Each row is a point. The points of each table are mixes of a few directions, plus a little noise. How many directions does each table use, and how many do they share? Where both have some left over, give the other angles between the two spaces (their principal angles), to ten degrees, smallest first.

First (5 x 2):
[[ 0.32  0.88]
 [-0.12 -0.33]
 [-0.04 -0.11]
 [-0.13 -0.35]
 [-0.03 -0.07]]
Second (6 x 2):
[[-0.51  0.19]
 [ 0.56 -0.20]
 [-0.07  0.03]
 [ 0.44 -0.16]
 [ 0.23 -0.08]
 [-0.64  0.23]]
Directions: first 1, second 1, shared 0; angles 90

First (9 x 6):
[[ 0.23 -0.20  0.24 -0.08 -0.37 -0.06]
 [-0.08 -0.52 -0.39 -0.02  0.08  0.34]
 [ 0.00  0.09  0.19  0.06 -0.26  0.01]
 [-0.19  0.59  0.21  0.07  0.70 -0.22]
 [-0.07 -0.63 -0.35 -0.06  0.30  0.36]
 [ 0.65  0.53  0.13 -0.40  0.29 -1.10]
 [-0.39  0.29  0.48  0.29 -0.03  0.34]
 [-0.09  0.11 -0.12  0.07 -0.10  0.05]
 [-0.06 -0.26 -0.39  0.09 -0.61  0.30]]
Second:
[[-0.05  0.07  0.03  0.03  0.03  0.02]
 [ 0.42 -0.57 -0.26 -0.27 -0.25 -0.12]
 [-0.46  0.64  0.28  0.29  0.28  0.13]
 [-0.41  0.58  0.26  0.27  0.26  0.12]
 [ 0.34 -0.47 -0.21 -0.22 -0.21 -0.10]
 [-0.40  0.57  0.25  0.26  0.25  0.12]
 [ 0.58 -0.80 -0.36 -0.37 -0.35 -0.17]]
Directions: first 4, second 1, shared 1

First:
[[-0.07  0.66  0.56  0.10  0.53 -0.60  0.32 -0.10 -0.12]
 [ 0.52 -0.18 -0.14 -0.16 -0.25  0.52 -0.07 -0.13  0.28]
 [ 0.03 -0.47 -0.39 -0.06 -0.37  0.41 -0.22  0.07  0.07]
 [ 0.16  0.53  0.46  0.02  0.38 -0.33  0.26 -0.14  0.01]
 [-0.91 -0.41 -0.39  0.18 -0.15 -0.28 -0.22  0.36 -0.38]
 [ 0.70  0.07  0.08 -0.16 -0.08  0.43  0.04 -0.23  0.31]
 [-0.91 -0.07 -0.10  0.21  0.12 -0.56 -0.06  0.30 -0.41]
 [ 0.48 -0.12 -0.07 -0.13 -0.18  0.43 -0.05 -0.13  0.25]]
Second:
[[ 0.04  0.12 -0.02 -0.11 -0.13  0.11 -0.30  0.00  0.23]
 [ 1.34  0.15  0.08  0.66 -0.13 -0.18 -1.10  0.67  0.16]
 [-0.10  0.09 -0.02 -0.16 -0.09  0.11 -0.15 -0.06  0.18]
 [ 0.03  0.05 -0.01 -0.04 -0.05  0.04 -0.13  0.00  0.09]
 [-0.02 -0.15  0.03  0.16  0.16 -0.14  0.35  0.01 -0.29]
 [-0.02 -0.35  0.07  0.39  0.37 -0.34  0.82  0.04 -0.69]
 [-0.78 -0.06 -0.06 -0.42  0.04  0.14  0.56 -0.39 -0.02]
 [-0.48  0.14 -0.07 -0.47 -0.16  0.26 -0.06 -0.27  0.33]]
Directions: first 2, second 2, shared 0; angles 60, 80

First (10 x 14):
[[ 0.09 -0.10 -0.29  0.26  0.24 -0.23  0.11  0.02  0.04 -0.06  0.19  0.04
   0.08 -0.01]
 [-0.16 -0.72 -0.80  0.04  0.05  0.23  1.07 -0.48  0.11  0.24  0.28 -0.08
   0.43 -0.50]
 [ 0.07  0.32  0.43  0.18  0.07 -0.44 -0.62  0.45  0.06 -0.24 -0.26 -0.02
  -0.30  0.14]
 [-0.03  0.35  0.55 -0.14 -0.16 -0.01 -0.51  0.23 -0.03 -0.09 -0.29 -0.02
  -0.25  0.16]
 [-0.04 -0.16 -0.37 -0.67 -0.33  1.17  0.70 -0.84 -0.30  0.48  0.43  0.18
   0.35  0.16]
 [-0.51 -0.34  0.28 -0.51 -0.62  0.55  0.51 -0.23  0.11  0.29 -0.50 -0.27
   0.07 -0.55]
 [ 0.08 -0.08 -0.20  0.14  0.17 -0.12  0.06 -0.02  0.00 -0.03  0.13  0.03
   0.06  0.01]
 [ 0.23  0.34  0.20  0.30  0.24 -0.45 -0.59  0.36 -0.01 -0.24  0.00  0.08
  -0.22  0.30]
 [ 0.10 -0.03 -0.23  0.04  0.12  0.04  0.11 -0.13 -0.05  0.04  0.22  0.07
   0.10  0.10]
 [ 0.19  0.40  0.42  0.39  0.26 -0.73 -0.82  0.60  0.08 -0.37 -0.22 -0.01
  -0.36  0.21]]
Second:
[[-0.56 -0.30 -0.14 -0.39 -0.48  1.03  0.79 -0.52 -0.18  0.58 -0.10  0.03
   0.59 -0.04]
 [ 0.00  0.49  0.17 -0.27 -0.14  0.75 -0.26 -0.22 -0.42  0.30  0.19  0.34
   0.25  0.80]
 [-0.52 -0.02  0.21  0.35 -0.08 -0.04  0.01  0.31  0.02  0.16 -0.45 -0.03
   0.35  0.05]
 [ 0.13  0.37  0.39  0.30  0.19 -0.56 -0.71  0.50  0.04 -0.29 -0.19  0.01
  -0.28  0.23]
 [ 0.23 -0.11 -0.20 -0.12  0.07 -0.04  0.12 -0.17  0.04 -0.08  0.22 -0.02
  -0.14 -0.15]
 [ 0.11 -0.24 -0.18  0.18  0.17 -0.46  0.11  0.10  0.21 -0.20  0.02 -0.15
  -0.16 -0.37]
 [ 0.57 -0.17 -0.54  0.15  0.43 -0.51  0.08 -0.11  0.13 -0.31  0.54  0.00
  -0.26 -0.18]
 [-0.13  0.04  0.59 -0.26 -0.32 -0.19 -0.28  0.24  0.20 -0.16 -0.52 -0.27
  -0.43 -0.40]
 [-0.10  0.52  0.66 -0.51 -0.42  0.62 -0.49 -0.04 -0.26  0.17 -0.24  0.12
  -0.12  0.47]
 [-0.37 -0.35 -0.14  0.40  0.05 -0.29  0.34  0.20  0.18  0.04 -0.27 -0.15
   0.27 -0.34]
 [ 0.63 -0.23 -0.83  0.16  0.52 -0.32  0.29 -0.31  0.04 -0.20  0.80  0.11
  -0.08 -0.06]]
Directions: first 3, second 4, shared 3

First (8 x 24):
[[ 0.03  0.53  0.21  0.37  0.19 -0.28  0.40  0.21  0.48  0.18 -0.41 -0.39
   0.32  0.10 -0.50 -0.06 -0.11  0.11  0.08  0.02  0.54 -0.23  0.49 -0.34]
 [-0.37 -0.78 -0.22  0.51 -0.35  0.32 -0.71 -0.28 -1.12  0.64  0.51  0.63
  -0.91 -0.13  0.64 -0.19 -0.04 -0.25 -0.18 -0.79  0.16 -0.35 -0.78  0.70]
 [ 0.11  0.00  0.00 -1.55  0.18 -0.04 -0.18  0.12  0.39 -0.53 -0.28 -0.65
   0.59  0.18 -0.09  0.20 -0.04  0.74 -0.08  0.43 -0.66  0.31 -0.04 -0.56]
 [-0.04  0.09 -0.07  0.01 -0.05 -0.15  0.23  0.09  0.02  0.33  0.12 -0.02
   0.02 -0.05 -0.32 -0.07  0.07 -0.10  0.04  0.24  0.24  0.16 -0.20 -0.08]
 [ 0.03  0.34  0.23  0.08  0.26  0.02  0.01  0.10  0.47 -0.25 -0.45 -0.23
   0.28  0.25  0.00  0.04 -0.30  0.31  0.06 -0.04 -0.01 -0.17  0.42 -0.22]
 [ 0.28  0.33  0.01  0.43 -0.47  0.11  0.51 -0.05  0.35 -0.34  0.48 -0.15
  -0.27 -0.06 -0.26  0.07  0.04 -0.38 -0.17  0.27 -0.24  0.30  0.45 -0.28]
 [-0.14 -0.33 -0.11  0.29  0.08  0.20 -0.23 -0.14 -0.33  0.12  0.20  0.78
  -0.23 -0.03  0.43 -0.07 -0.04 -0.29  0.17  0.09 -0.14  0.20 -0.58  0.52]
 [ 0.06 -0.18 -0.05 -0.12  0.17 -0.15  0.00 -0.06 -0.27 -0.13 -0.17  0.04
   0.21 -0.28  0.09  0.06  0.43 -0.12  0.11 -0.23  0.11 -0.23  0.25  0.25]]
Second (10 x 24):
[[ 0.12 -0.72 -0.14 -0.12 -0.10  0.29 -0.19 -0.05  0.20 -0.31 -0.18  0.04
   0.23 -0.14 -0.11  0.14  0.37 -0.08 -0.07  0.48 -0.70  0.87 -0.93  0.27]
 [-0.02 -0.29  0.06 -0.21  0.07  0.09 -0.05 -0.01  0.03  0.09 -0.09  0.00
   0.09  0.11 -0.14  0.05 -0.06  0.01 -0.15  0.54 -0.45  0.50 -0.59  0.09]
 [-0.26  0.72  0.44 -0.23  0.04 -0.26  0.40  0.08 -0.28  1.05  0.48 -0.25
  -0.53  0.66 -0.43 -0.17 -1.08  0.05 -0.55  0.78  0.00 -0.06  0.07 -0.51]
 [-0.05  0.39  0.05  0.09  0.13 -0.18  0.05  0.03 -0.11  0.06  0.00  0.03
  -0.04  0.00  0.17 -0.07 -0.11  0.07  0.15 -0.45  0.50 -0.62  0.64 -0.09]
 [ 0.23 -0.50 -0.28  0.28 -0.76  0.40  0.04 -0.07  0.30 -0.33  0.42 -0.17
  -0.28 -0.24 -0.30  0.08  0.41 -0.29 -0.26  0.25 -0.54  0.87 -0.67 -0.04]
 [ 0.02  0.16 -0.13  0.15  0.39 -0.18 -0.21  0.01 -0.05 -0.49 -0.46  0.25
   0.40 -0.34  0.57  0.01  0.43  0.14  0.62 -1.10  0.76 -0.98  0.92  0.24]
 [-0.18 -0.10  0.26 -0.51  0.72 -0.16 -0.16  0.04 -0.16  0.28 -0.54  0.17
   0.43  0.29  0.08  0.02 -0.31  0.23  0.05  0.52 -0.24  0.06 -0.34  0.22]
 [-0.12  0.41  0.18 -0.08  0.15 -0.19  0.13  0.04 -0.16  0.38  0.09 -0.04
  -0.13  0.23 -0.04 -0.08 -0.41  0.08 -0.08  0.06  0.23 -0.33  0.31 -0.18]
 [ 0.12 -0.08 -0.17  0.25 -0.36  0.12  0.03 -0.03  0.12 -0.24  0.20 -0.06
  -0.14 -0.20 -0.02  0.02  0.26 -0.12  0.01 -0.25  0.04  0.07  0.06 -0.04]
 [ 0.15  0.01 -0.26  0.39 -0.28  0.07 -0.04 -0.03  0.12 -0.49  0.08  0.03
  -0.03 -0.39  0.22  0.01  0.49 -0.09  0.27 -0.82  0.42 -0.38  0.52  0.03]]
Directions: first 6, second 3, shared 1; angles 30, 50
